Rows are points. Any point is a mix of the corners, with weights that add up to 1. It lies inside the corners' shape when no weight is negative. Say inside or outside, and name the corners with a negative weight.

Corners:
(1):  0.31  1.25 -0.40
(2): -0.20 -0.57  0.19
(3):  0.03 -0.50 -0.30
(4): -0.43  0.00 -0.50
Points:
-0.01  0.00 -0.13 -> inside
-0.28 -0.84 -0.12 -> outside (1)
 0.13  0.40 -0.31 -> inside
-0.14  0.34 -0.40 -> inside
-0.16 -0.72 -0.17 -> outside (1)
-0.17 -0.07 -0.38 -> inside

Corners:
(1):  0.77 -0.02  0.03 -0.46 -0.81 -0.92 -0.23 -0.09  0.16
(2):  0.33 -0.23 -0.79  0.55 -0.22 -0.28 -0.13 -0.16  0.35
(3): -0.28  0.13 -0.72  0.80 -0.86 -0.38  0.37  0.20  0.81
(4):  1.00 -0.06 -0.33  0.71 -0.46 -0.24  0.54 -0.27  0.16
(5): -0.12  0.19  0.65  0.18 -0.56 -0.12 -0.08  0.15  0.13
(6): -0.72  0.86  0.07 -0.04 -0.55  0.06 -0.26  0.12 -1.27
(7): -0.30  1.09  0.45 -0.50 -0.51  0.01 -0.37  0.34 -0.40
(8):  0.19 -0.22 -0.35 -0.13 -0.06 -0.10  0.63  0.14 -0.61
(9): -0.03 -0.26 -0.01  0.13  0.50 -0.42  0.93 -0.35 -0.14
(10):  0.87  0.08 -0.01  0.21 -0.30 -0.75 -0.36  0.28 -0.10
Points:
 0.68 -0.15 -0.73  0.41 -0.48 -0.50  0.11  0.06 -0.04 -> outside (5, 7, 9)
 0.37 -0.13 -0.51  0.33 -0.35 -0.52  0.41 -0.13  0.14 -> outside (5, 7)
 0.05  0.21 -0.25  0.40 -0.62  0.05  0.15  0.10 -0.11 -> outside (1, 9, 10)
 0.11  0.30  0.46 -0.17 -0.30 -0.25  0.12  0.02 -0.48 -> outside (2, 3)
 0.52 -0.05 -0.21  0.30 -0.43 -0.60 -0.05 -0.07  0.55 -> outside (6, 8)
 0.38  0.06 -0.01 -0.08 -0.59 -0.55 -0.05 -0.01  0.09 -> inside
 0.33  0.03 -0.19  0.26 -0.45 -0.56 -0.05 -0.04  0.13 -> outside (7, 8)
 0.37 -0.11 -0.37  0.35 -0.42 -0.41  0.25 -0.04  0.14 -> outside (7)

Corners:
(1):  0.47 -0.54  0.25  0.25 -0.43  0.04  0.64  0.06  0.03  0.22  0.07 -0.11 -0.56 -0.20 -0.29 -0.86  0.63 -0.44
(2):  0.35 -0.44 -0.43  0.34  0.37  0.51 -0.44 -0.65 -0.06  0.48  0.14 -0.22 -0.26 -0.06 -0.15  0.35 -0.40  0.01
(3): -0.28 -0.54 -0.43 -0.30 -0.44  0.22  0.11 -0.01 -0.50  0.74  0.11 -0.15  0.71  1.04 -0.31 -0.71  0.17 -0.30
(4):  0.45 -0.05 -0.11 -0.28 -0.30  0.96 -0.11 -0.32 -0.50  0.19 -0.13  0.51  0.30 -0.11 -0.32 -0.03  0.09 -0.01
(5):  0.76 -0.17 -0.05 -0.21 -0.05  0.70 -0.69  0.45  0.10  0.04  0.58 -0.47 -0.22 -0.07 -0.48  0.52  0.28  0.58
(6):  0.36  0.05  0.01 -0.49  0.27 -0.33 -0.03  0.40  0.53 -0.46 -0.45  1.01  0.08 -0.41  0.07  0.04  0.03  1.08
(7): -0.55 -1.20  0.28  0.16  0.15 -0.01  0.34 -0.73  0.28  0.45  0.18 -0.44 -0.41 -1.13 -0.75 -0.32  0.26 -0.03
(8): -0.45 -0.74  0.15  0.04 -0.86 -0.28 -0.66 -0.32 -0.59  0.31  0.18  0.25 -0.15 -0.19 -0.17 -0.78  0.08 -0.21
(9): -0.05 -0.16  0.26 -0.24 -0.07  0.10 -0.46 -0.59 -0.19 -0.21 -0.67  0.29  0.54 -0.31 -0.77 -0.43  0.55 -0.64
(10):  0.20  0.10  0.09 -0.52  0.75  0.05  0.12  0.21 -0.34 -0.14 -0.03  0.41  0.37  0.00  0.94  1.04  0.50  0.40
(11):  0.29  0.27  0.17 -1.00  0.55  0.61  0.42  0.01  0.27 -0.41  1.08 -0.05 -0.12  0.31  0.43  1.71 -0.16  0.27
(12):  0.91 -0.88 -0.63 -0.54 -0.07 -0.22 -0.15  0.42 -0.29 -0.14 -0.33 -0.90 -0.21 -0.17  0.56  0.38 -0.42  0.40
(13): -0.35 -0.92  0.44  0.13 -0.82  0.13 -0.52 -0.44  0.49  0.48 -0.38 -0.29 -0.39 -0.26 -0.21 -0.91  0.47  0.22
(14): -0.55 -0.40 -0.21  0.28 -0.33  0.54 -0.34 -0.05 -0.30 -0.39  0.14 -0.22 -0.54 -0.18 -0.26 -0.54  0.03  0.51
(15): -0.39  0.27 -0.02  0.37 -0.91  0.17 -0.14  0.08 -0.20 -0.41 -0.07  0.43  0.84  0.45 -0.65  0.19 -0.29 -0.16
(16): -0.33  0.02 -0.03  0.26 -0.42 -0.11  0.06 -0.56 -0.61 -0.14  0.85 -0.29  0.75  0.40 -0.23 -0.29  0.01  0.15
(17):  0.43  0.58  0.35  0.25  0.35  0.22 -0.01 -0.09 -1.10  0.13 -0.05 -0.10  0.06  0.65  0.19  0.28 -0.47  0.20
(18): -0.32  0.35 -0.20  0.47 -0.81 -0.02  0.13  0.03 -0.13  0.78  0.20 -0.44 -0.06  0.27 -0.57 -1.11 -0.13 -0.25
(19): -0.29 -0.12  0.39  0.14  0.31  0.13 -0.18  0.05 -0.50 -0.25  0.64 -0.13 -0.13  0.17  1.13 -0.32 -0.61  0.23
Points:
-0.12 -0.30  0.01 -0.08 -0.42  0.43  0.09 -0.15 -0.07 -0.01  0.22 -0.30  0.21  0.00 -0.32 -0.21  0.31 -0.18 -> outside (2, 6, 8, 17)
 0.01 -0.34 -0.03  0.00 -0.26  0.15 -0.07 -0.08 -0.22  0.16  0.20 -0.15 -0.07  0.03 -0.03 -0.17 -0.03  0.18 -> outside (9)
 0.17  0.06  0.08 -0.20  0.20  0.17 -0.25 -0.09 -0.27 -0.12  0.29  0.10  0.18 -0.02  0.16  0.52 -0.23  0.25 -> outside (1, 3, 13, 14)
-0.16 -0.20  0.03  0.09 -0.37  0.05 -0.11 -0.29 -0.32  0.03  0.33 -0.10  0.26  0.13 -0.19 -0.25  0.04  0.08 -> inside

Corners:
(1): -1.00 -0.03 -0.11  0.25 -0.08  0.83 -0.31  0.25 -0.08  0.28 -0.28  0.12  0.15  0.09  0.09 -0.85 -0.57  0.26  0.49 -0.14
(2): -0.12 -0.17 -0.36 -0.26  0.44  0.13 -0.45  0.49 -0.08  0.12 -0.92 -0.45  0.84 -0.19 -0.64  0.34  0.17 -0.35 -0.62 -0.07
(3):  0.20 -0.01 -0.23  0.20 -0.31  0.14 -0.43  0.67 -0.15  0.53  0.03 -0.70 -0.01 -0.12 -0.89  0.00 -0.01 -1.08 -0.21  0.40
(4): -0.61 -0.14 -0.01  0.56 -0.12 -0.13  0.00 -0.01 -0.33  0.24  0.22  0.26  0.18  0.04 -0.14 -0.30 -0.90  1.12  0.62  0.45
(5):  0.77 -0.10  0.22 -0.54 -0.78 -0.11  0.80  0.23  0.09  0.04  0.57 -0.18  0.33 -0.39  0.02 -0.33 -0.72  0.07 -0.01 -0.05
(6):  0.23 -0.31  0.34 -0.20  0.37  0.00  0.37  0.16  0.42  0.67 -0.80 -0.35  0.13 -0.11 -0.47  0.81  0.31 -0.25  0.09 -0.48
(7): -0.03  0.16  0.52 -0.43 -0.44  0.26 -0.26  0.17 -0.19  1.09 -0.71 -0.75  0.23  0.06 -0.54  0.11  0.34  0.07 -0.15  0.30
(8): -0.44  0.30 -0.12  0.63 -0.43  0.62  0.26 -0.63 -0.19 -0.41  0.51  0.45  0.10  0.45 -0.27 -0.16 -0.18  0.86  0.33  0.20
(9):  0.16 -0.43  0.65 -0.25 -0.13  0.07  0.28 -0.19 -0.13  0.01 -1.51  0.29 -0.01 -0.26 -0.87  0.31  0.35 -0.02 -0.12  0.07
(10): -0.66 -0.13  0.33  0.57 -0.12  0.21  0.19  0.29  0.10  0.15  0.54  0.44  0.27  0.37 -0.13 -0.75  0.23  0.27 -0.24  0.61
(11): -0.24  0.09  0.47  0.57 -0.12  1.06  0.15  0.31 -0.22 -0.07  0.17  0.40  0.21  0.23  0.20  0.20 -0.62  0.90  0.29  0.70
(12):  1.12  0.26  0.80 -0.35 -0.64  0.04 -0.24 -0.11  0.15  0.19  0.28  0.02  0.55  0.15  0.14 -0.53 -0.59  0.39  0.60 -0.20
(13):  0.35 -0.98 -0.18 -0.59  0.44  0.63 -0.29  0.78  0.06  0.56 -0.30 -0.83 -0.26 -0.33 -0.97 -0.21  0.47 -0.16 -0.54  0.02
(14):  0.85 -0.35  0.32 -0.59 -0.28 -0.05 -0.13 -0.94 -0.43  0.48  0.17  0.40  0.14 -0.54  0.68  0.32 -0.47 -0.24 -0.11 -0.08
(15): -0.16 -0.68 -0.10  0.53 -0.72  0.66  0.16  0.23 -0.14  0.24  0.06  0.24  0.49  0.36 -0.10 -0.36 -0.04  0.72  0.51  0.44
(16): -0.65 -0.24  0.08 -0.85 -0.38 -0.11 -0.38  0.72  0.22  0.55 -0.05 -0.85 -0.30  0.17 -0.41  0.30  0.36 -0.20  0.42  0.70
(17):  0.35  0.25 -0.24  0.76  0.45  0.42  1.19 -0.02 -0.09 -0.22 -0.37  0.51  0.51  0.27  0.28 -0.20 -0.21  0.34  0.30  0.84
(18):  0.93 -0.27 -0.12  0.01 -0.08  0.05  0.45  0.12 -0.30 -0.62  0.26 -0.15  0.21 -1.25  1.17 -0.15 -0.21  0.30  0.23 -0.48
(19): -0.35 -0.77  0.52 -0.30 -0.10 -0.03 -0.08  0.15 -0.43  0.58 -0.71 -1.09 -0.17  0.71 -0.36  0.10 -0.05 -0.40 -0.10 -0.06
(20):  1.25 -0.63 -0.57 -0.06 -0.56 -0.37  0.15 -0.59  0.62 -0.14 -0.32 -0.13  0.01 -0.76  0.97  0.22 -0.33  0.11 -0.37 -0.54
(21):  0.97  0.06  0.30 -0.44 -0.59 -0.04  0.08  0.28 -0.44  0.20  0.11  0.75 -0.08  0.07  0.42 -0.02 -0.48  0.48 -0.03 -0.90
Points:
 0.27 -0.25  0.08 -0.16 -0.23  0.00  0.11  0.13 -0.02  0.24 -0.12 -0.13  0.18 -0.07 -0.12 -0.04 -0.03  0.05 -0.08  0.02 -> outside (1, 11)
-0.02 -0.28 -0.03 -0.05 -0.05  0.21  0.04  0.22 -0.09  0.21 -0.37 -0.13  0.22 -0.09 -0.26  0.09  0.00  0.05 -0.14  0.09 -> outside (12)
 0.28 -0.19  0.21 -0.12 -0.30  0.24  0.10  0.13 -0.08  0.29 -0.09 -0.18  0.07 -0.09 -0.01 -0.09 -0.07 -0.04  0.04 -0.01 -> outside (2, 4)
 0.09 -0.29 -0.26 -0.02 -0.33  0.24 -0.14  0.32  0.25  0.22 -0.13 -0.54  0.23 -0.28 -0.19 -0.01 -0.17  0.36  0.21  0.04 -> outside (9, 10, 14, 17, 19, 21)
-0.08 -0.41 -0.30 -0.18  0.13  0.08 -0.04  0.02 -0.09 -0.01 -0.15 -0.39  0.06 -0.29 -0.31 -0.16  0.01 -0.21 -0.27  0.16 -> outside (6, 7, 11, 12, 15, 21)

Corners:
(1):  0.51  0.11  0.25  0.04 -0.57  0.19  0.42  0.17 -0.47 -0.13  0.73  0.81  0.34  0.11 -0.26 -0.41  0.22  0.79  0.63  0.60
(2):  0.87 -0.07 -0.07 -0.08 -0.04  0.42 -0.30 -0.30 -0.64  0.81 -0.39  0.15 -0.01  0.14  0.44 -0.19 -0.53  0.65  0.50 -0.05
(3):  0.47 -0.05  0.43 -0.26 -0.08  0.55  0.20  0.10  0.01  0.42  0.32  0.26 -0.23 -0.08 -0.77 -0.29 -0.58  0.61 -0.44 -0.05
(4): -0.31 -0.30  0.48  0.19  0.55  0.10 -0.04 -0.23  0.10  0.56  0.05 -0.46  0.55  0.23  0.50 -0.61 -0.15 -0.54  0.16 -1.02
(5):  0.22  0.08  0.91  0.38  0.67 -0.14  0.05  0.68 -0.17 -0.46 -0.03 -0.11 -0.25 -0.29 -0.18  0.75  0.64  0.19 -0.65  0.35
(6): -0.62  0.06  0.36  0.02 -0.12  0.03 -0.71 -0.96 -0.47  0.26 -0.44 -0.44  0.68  0.05 -0.12 -0.22 -0.42 -0.82 -0.55 -0.39
(7):  0.52  0.59  0.38  0.43 -0.16  0.04 -0.08 -0.30 -0.02  0.38  0.07 -0.87  0.32  0.56  0.05  0.17 -0.51 -0.29 -0.17 -0.20
(8): -0.31 -0.72  0.43 -0.14  0.67 -0.54  0.15  1.10 -0.73 -0.58  0.92 -0.29 -0.77 -0.01 -0.62  1.37  0.45  0.34  0.20 -0.22
(9):  0.49 -0.99  0.69 -0.35 -0.03  0.07  0.57  1.16 -0.62 -1.82  0.43 -0.52 -0.06 -0.11 -0.48  1.11  0.15  0.19 -0.55  0.55
(10):  0.60 -0.04 -0.16 -0.27  0.01  0.40 -0.67 -0.57  0.37  0.14  0.30  0.52 -0.08  0.47  0.08 -0.42 -0.12  0.44  0.15  0.48
(11): -0.12 -0.42  1.26  0.10 -0.17  0.63  0.29  0.78 -0.21 -1.18 -0.05 -0.18 -0.88  0.30 -0.53  1.07  0.46  0.58  0.32  0.58
(12):  0.18  0.13 -0.26 -0.70 -0.21  0.86  0.01 -0.30 -0.12  0.24  0.26  0.05 -0.31 -0.29  0.15 -0.27  0.37  0.39  0.69  0.04
(13):  0.36 -0.55 -0.42  0.40 -0.23  0.03  0.36  0.45 -0.02 -0.29 -0.02  0.31 -0.72  0.17  0.19 -0.38  0.09 -0.17 -0.36  0.08
(14): -0.72  0.58 -0.11 -0.29  0.36 -0.16  0.04 -0.67 -0.65  0.42 -0.68 -0.67  0.48  0.87  0.31 -0.29 -0.26  0.06 -0.58 -0.55
(15):  0.71  0.73  0.03 -0.91 -0.38 -0.18  0.19 -0.23  0.34  1.00 -0.46  0.46  0.07 -0.09  0.08 -0.72 -0.66  0.80  0.64  0.81
(16):  0.43  0.25  0.67 -0.03  0.56  0.03  0.69  0.27 -0.17 -1.04 -0.02  0.23 -0.27 -0.25 -0.24  0.94 -0.32  0.29  0.20  0.07
(17):  0.44  0.22 -0.47 -0.41 -0.67  0.75 -0.21  0.35  0.27  0.54 -0.02  0.98  0.48  0.22  0.07  0.19 -0.49  0.22  0.00  0.56
(18):  0.15  0.11  0.04 -0.25 -0.22 -0.65 -0.14 -0.49  0.04 -0.21 -0.15 -0.20  0.40  0.42  0.03  0.03  0.54 -0.27 -0.32 -1.13
(19):  0.22  0.36  0.77 -0.45  0.18 -0.33  0.02 -1.22 -0.63  0.87 -0.03 -0.14 -0.09  0.51  0.68  0.11 -0.22 -0.57 -0.46 -0.50
(20):  0.09 -0.70  0.68  0.31 -0.04 -0.27  0.38  0.22  0.29 -0.88  0.44 -0.50 -0.23 -0.24 -0.12  1.51  0.43  0.88 -0.35  0.07
(21): -0.31 -0.22  0.11 -0.01  0.90 -0.23  0.21 -0.98 -0.46  0.79 -0.32 -0.64  0.72  0.86 -0.36  0.49  0.24 -0.90 -0.13 -0.41
Points:
 0.30 -0.26  0.41 -0.05  0.31 -0.33  0.11 -0.11 -0.13 -0.08  0.11  0.02  0.08  0.04 -0.17  0.20  0.05  0.09 -0.27 -0.19 -> outside (7, 11, 12, 14, 17)
 0.16 -0.09  0.13 -0.30 -0.06  0.03  0.13 -0.18 -0.32 -0.01  0.07  0.08  0.02  0.27 -0.16  0.21  0.05  0.18  0.05 -0.02 -> outside (4, 5, 7)
 0.16 -0.08  0.23 -0.17  0.04  0.02  0.07  0.24 -0.20 -0.04  0.20  0.04 -0.10  0.14 -0.16  0.40 -0.02  0.23  0.07  0.07 -> inside
 0.17 -0.02  0.24 -0.09  0.11  0.02  0.05 -0.06 -0.27  0.09 -0.04 -0.01  0.11  0.32 -0.08  0.17 -0.06 -0.03 -0.08 -0.07 -> outside (12, 20)
 0.30  0.13  0.24 -0.13 -0.06  0.23  0.06 -0.29  0.03  0.26  0.11  0.15  0.28  0.03  0.07 -0.12 -0.22 -0.07 -0.07  0.15 -> outside (2, 8, 11, 14, 18)
 0.29 -0.05  0.26 -0.12 -0.07  0.09  0.02  0.12 -0.14 -0.13  0.07  0.03 -0.01  0.08  0.13  0.12 -0.05  0.24  0.04  0.05 -> outside (3, 21)
 0.14 -0.16  0.14  0.29  0.00 -0.15 -0.12  0.09  0.03  0.15  0.08 -0.05  0.10  0.28 -0.03  0.15  0.16  0.01  0.05 -0.12 -> outside (3, 9, 12, 14, 16, 19)
 0.33  0.14  0.25 -0.30 -0.10  0.08  0.08 -0.08 -0.01  0.27 -0.06  0.09  0.01  0.11 -0.11 -0.08 -0.23  0.32  0.06  0.13 -> inside
 0.11 -0.06  0.21 -0.23  0.04  0.31  0.06 -0.13 -0.17  0.05  0.07 -0.08 -0.06  0.13 -0.04  0.13  0.12  0.13  0.17 -0.01 -> inside
